Every row gives one point. The points of each table are mixes of a few directions, plus a little noise. How many directions does each table use, and how many do they share? Where both have some left over, give the other angles between the two spaces (their principal angles), to ten degrees, smallest first.

First (7 x 3):
[[  4 -20 -31]
 [ -5 -14 -24]
 [ 21 -12 -12]
 [ 33   9  26]
 [ 31  21  45]
 [-59 -27 -64]
 [-26  44  61]]
Second:
[[ 29  68  19]
 [-61   5 -21]
 [ -4  19   1]
 [ 23 -33   4]
 [ -2 -95 -12]
 [ 28  19  12]
 [-13  15  -3]]
Directions: first 2, second 2, shared 1; angles 50

First (6 x 4):
[[-30   8   8  28]
 [ 14 -58   0  12]
 [  8 -36  11  31]
 [-23 -19  -6   2]
 [-46  62  -8 -18]
 [ 76  43  -4 -56]]
Second, 8 rows:
[[  2  61 -35 -19]
 [-13  32  39   9]
 [ -9 -36   3 -51]
 [ 18 -75   2  53]
 [ 11 -40 -18   8]
 [-14  87  27   7]
 [  8 -13   2  32]
 [ -2 -16 -20 -40]]
Directions: first 3, second 3, shared 2; angles 80

First (7 x 8):
[[-15  34  60  -1 -53  33  -8 -15]
 [ 23 -29 -33   1  39 -28   5 -16]
 [ 28  39  16   9  -2   9   2 -46]
 [-46 -47  43  26 -18  12   2  73]
 [-25  -7 -20  31  20   8  13  91]
 [  6  16  -2 -55 -33  -5 -20 -70]
 [ 29  -6 -65 -12  46 -29   5 -18]]
Second (8 x 8):
[[-18  17 -17   9  17 -42 -24   2]
 [ 45 -34  44 -23 -33  91  41   1]
 [-10  28  -2   1  37 -59 -68  15]
 [ -9 -12 -15   8 -21  20  46 -14]
 [ 25   4  34 -17  16   5 -45  19]
 [ 31 -23  30 -16 -21  61  26   1]
 [-60   3 -75  38 -20 -36  70 -34]
 [ -5  18   0   0  25 -39 -46  11]]
Directions: first 4, second 2, shared 0; angles 60, 90

First, 11 rows:
[[ -34   44   37   -3   12   83    2   43   27  -20   16]
 [   8   29   67    1    5   86    4   59   28  -19   -5]
 [ -39    3  -18   22   12  -30   -2   -6  -27   -5   17]
 [ -73   21   -1   42   24  -17   -3   19  -46  -20   32]
 [-101   13  -22    8    5   15    7   -6    8  -20   38]
 [  23   15  -47  -39   -4  -22  -12  -34  -14   24    9]
 [  36  -12  -10  -24  -13   -8   -1  -16    7   13  -12]
 [  92   -2   -8   12   17  -23   -6  -18   24   31  -38]
 [  84  -17   11   -2   -1    6    3  -10   49   21  -43]
 [ -22  -38    3   63   13  -57    9   -5  -13  -10  -11]
 [  27  -56  -11  -81  -70  -34    1  -24  -44    5   -2]]
Second, 9 rows:
[[ -45   -6  -28  -35  -17   51   37  -20   71    7  -17]
 [ -70   -4  -34  -43  -26    0   24   -8  -33   -2   13]
 [   5    2   12   -9   -6   17  -16   -2   18   -9   18]
 [ -39   -1  -11  -41  -24   41    5  -14   38   -8   18]
 [  -9    2    6  -14  -10    0  -17    1  -19  -11   26]
 [  56    8   49   11    4   22  -56    5   32  -20   36]
 [  37   -5  -17   68   44  -61   43   13  -34   35  -78]
 [  -3    4    2   13    3  -71  -18   19 -121   -5   21]
 [  66    0   21   50   32    1   -2    5   46   12  -37]]
Directions: first 5, second 3, shared 2; angles 60

First (10 x 14):
[[  16   91  -90  -46   43  108  -10 -121   64   25   31   -7   45    6]
 [   2   -6    3    5   -1  -53   26   23  -25   -4    6   13   18    6]
 [   4  -31   23    8   -6  -13  -10   44  -28    4    0  -10   21    7]
 [  -4   14    8  -10  -45   -3   19   22    2   -7   -3   17  -49    2]
 [ -38   40   13   29    5  -28  -31  -15   14   15  -34    0  -25   -6]
 [   5  -18   24    6  -24   -4   -9   38  -20    9  -14  -10   28   21]
 [ -22   10   -9   12   44  -28  -13  -11   -3    0   16    2  -25  -31]
 [   6  -27    8    9    8    3    4  -23   13  -13  -19   -4    5   -2]
 [  16  -38   13   -3  -25   -9   37    6    2  -29   -8   13  -23   -1]
 [  13  -34    7  -10    2   28  -13   35  -19    0   24  -14    7   -3]]
Second:
[[ -7 -21  13  17   4 -51  22   2  -6 -19 -12  13 -18 -10]
 [-16  39   3   9   4  32 -54  -5   7  37 -18 -24  32  17]
 [ 14  -8 -26 -27  18  73  -6 -32  26 -11  32  -7 -31 -23]
 [  6  26 -26 -16   1  -4  24 -15   3  -1  19  14   2   1]
 [ 18 -14 -25 -16  32  35   2 -28   8  -5  26  -8  23  -8]
 [ 19 -48  35  27 -38 -36  44 -39  24 -31 -81   9  36  35]
 [-25  15  17  26  17 -46 -32  32 -29  25  -7 -10  25   3]
 [-11  29  -8 -21 -20  59 -22   4  20   4  18  -1 -72 -19]
 [  0 -18  18   2 -18 -61  20  80 -54   1  25  11   2   3]]
Directions: first 6, second 6, shared 6

First:
[[-43   3 -71  46  49 -42   4  30   9  32 -51  43   0   1 -12  93  59  14
  -78  10]
 [ 18  -2  28 -20 -21  19  -4 -13  -2 -13  20 -18   1  -2   7 -39 -24  -5
   34  -5]
 [ 10   5  53  -3  -8  -7  35 -10 -27 -12  50 -17 -30  30 -27 -30 -32 -24
    6   9]
 [ -6  10  52  20  12 -34  61   0 -41  -3  57  -6 -49  51 -51  -2 -22 -34
  -30  20]
 [-33   3 -54  36  38 -33   4  23   6  25 -38  33  -1   2 -10  71  45  11
  -61   8]
 [ 16   3  56 -11 -16   2  27 -13 -23 -16  50 -22 -24  24 -19 -41 -37 -22
   20   5]
 [ 16  -9 -20 -28 -22  38 -47  -8  29  -7 -30  -8  38 -40  42 -24   0  22
   44 -18]
 [  0 -13 -87 -18  -6  39 -83   6  58  11 -90  17  69 -71  68  22  43  49
   25 -25]
 [ 28   3  79 -23 -30  13  29 -22 -28 -25  68 -34 -26  26 -18 -68 -55 -28
   42   4]
 [ -6  -4 -37   0   5   7 -26   6  20   8 -35  11  22 -22  20  19  21  17
   -3  -7]]
Second:
[[ -5   7  28   1 -36  16  26 -10 -15  -7  19  -5  11  26  13 -26 -14  -1
   24   0]
 [-84  19 -66  64 -46   7  45  19  -2  33 -65  59  73  48  60  70  69  45
  -31   1]
 [ 16  -2  19 -13   2   2  -4  -6  -2  -8  17 -13 -12  -4 -10 -20 -17  -9
   11   0]
 [ 20   2  52 -19 -28  16  16 -17 -16 -18  42 -24 -10  15  -4 -51 -37 -15
   37   0]
 [ 30   0  63 -27 -24  16  12 -20 -17 -23  51 -32 -18  11 -10 -62 -47 -21
   42   0]
 [  8   4  40  -9 -31  16  20 -13 -15 -13  31 -15   0  20   4 -39 -26  -8
   30   0]
 [ 54 -21 -10 -36  84 -30 -67   6  25  -6   3 -24 -57 -68 -53   5 -14 -23
  -22   0]
 [ 28  -9   5 -20  33 -10 -27   0   9  -6   9 -15 -28 -28 -25  -8 -13 -13
   -3   0]
 [ 11 -12 -49  -2  66 -29 -48  17  26  12 -34   8 -21 -47 -24  46  25   1
  -42   0]
 [-99  24 -72  75 -60  11  58  20  -6  37 -72  69  87  60  72  77  78  52
  -32   1]
 [ 22 -10 -10 -14  41 -15 -32   4  13  -1  -3  -8 -25 -32 -24   8  -2  -9
  -14   0]]
Directions: first 2, second 2, shared 1; angles 90

First (11 x 24):
[[   5  -12   10   -8    2  -64   -8   -1    4  -38  -26    6   -8  -47
    12   31    0    0   64  -25   -5  -10  -22   16]
 [   9    4   -2   -8  -10   45   -6  -12   -2   -4   29   16   11   22
     3    1   -4   -6  -29   19   12   15   28  -11]
 [  -6   19   -5   45    4  -49   50   35  -28   -4   12    8  -26    5
    -7   -3   -7  -32   32  -16  -37   16  -30  -12]
 [  16  -18    0    3   -8  -32   -8    5    8  -15    0   -5    3  -27
    25   40    0   -2   50  -23    5  -12   13   16]
 [ -32   41   -5    1   14   88   21   -8  -18   43   15    9   -3   74
   -51  -87    0    1 -121   54  -10   29  -13  -40]
 [   4   20    1    0   -8   39   10   -8  -19  -19   38   36    1   31
    -9  -10   -9  -21  -32   25   -2   32   13  -25]
 [  35  -55   10  -52  -17  -17  -75  -34   47  -36  -24  -13   32  -68
    52   78    7   35   66  -27   50  -40   46   45]
 [ -24    5   -3   28   21  -66   29   31   -4   27  -43  -32  -24  -17
   -16  -22    6    5   28  -26  -30  -19  -54    9]
 [  -7   -3    2    3    8  -36    3    7    2    0  -24  -11   -8  -19
    -2    0    3    5   23  -14   -8  -11  -23    8]
 [  -2    4  -22   25   -6   78   14   15    3   75   35  -32   12   60
    -4  -28    4    5  -72   20    8   -2   42   -9]
 [   2   -4   12  -37    0   15  -31  -30    9  -30  -11   19   10  -13
    -2    2    0   12   -9   13   17    2    2    1]]
Second (11 x 24):
[[  4 -15   2   8  -5  -2 -16 -12   1  -9   1 -10   7 -18  11   5   8  18
   20   0  10 -21  -9   9]
 [-32  26   2 -30  28  -8  13   8   6  28 -51  -1 -15  16 -42 -46  -3  -1
  -49   5 -19  17 -28 -10]
 [ -3 -14   5   3   2  -5 -20 -15   4  -6 -15 -18   5 -23   4  -6  11  28
   15   3  10 -29 -21  11]
 [ 16  -1  -4  10 -13   8   7   6  -6  -9  30  11   3   7  15  23  -6 -17
   11  -2   2  11  26  -3]
 [-20 -30  15  -4  14 -17 -47 -38  14  -5 -58 -46   9 -54  -4 -34  29  71
   19   5  19 -68 -69  26]
 [ -3  57 -15 -19   6  14  66  50 -13  29  27  53 -22  76 -27   3 -36 -86
  -62  -4 -37  95  60 -39]
 [ -5 -34  12   7   2 -13 -46 -34  10 -15 -32 -38  14 -52  10 -13  26  63
   34   4  23 -65 -49  27]
 [-25  35  -3 -27  22  -2  30  21   1  30 -29  15 -18  36 -39 -32 -13 -26
  -55   2 -25  41  -2 -20]
 [ 22  18 -11   9 -18  14  35  27 -13  -3  57  36  -4  38  14  36 -21 -55
   -5  -5 -10  49  58 -19]
 [  4 -28   6  11  -4  -7 -34 -25   5 -17 -10 -25  12 -39  16   1  18  41
   33   0  19 -47 -27  20]
 [ 43 -11 -11  32 -36  17  13  10 -14 -27  80  24  10  13  44  64 -10 -36
   39  -7   9  19  63  -5]]
Directions: first 4, second 2, shared 1; angles 40
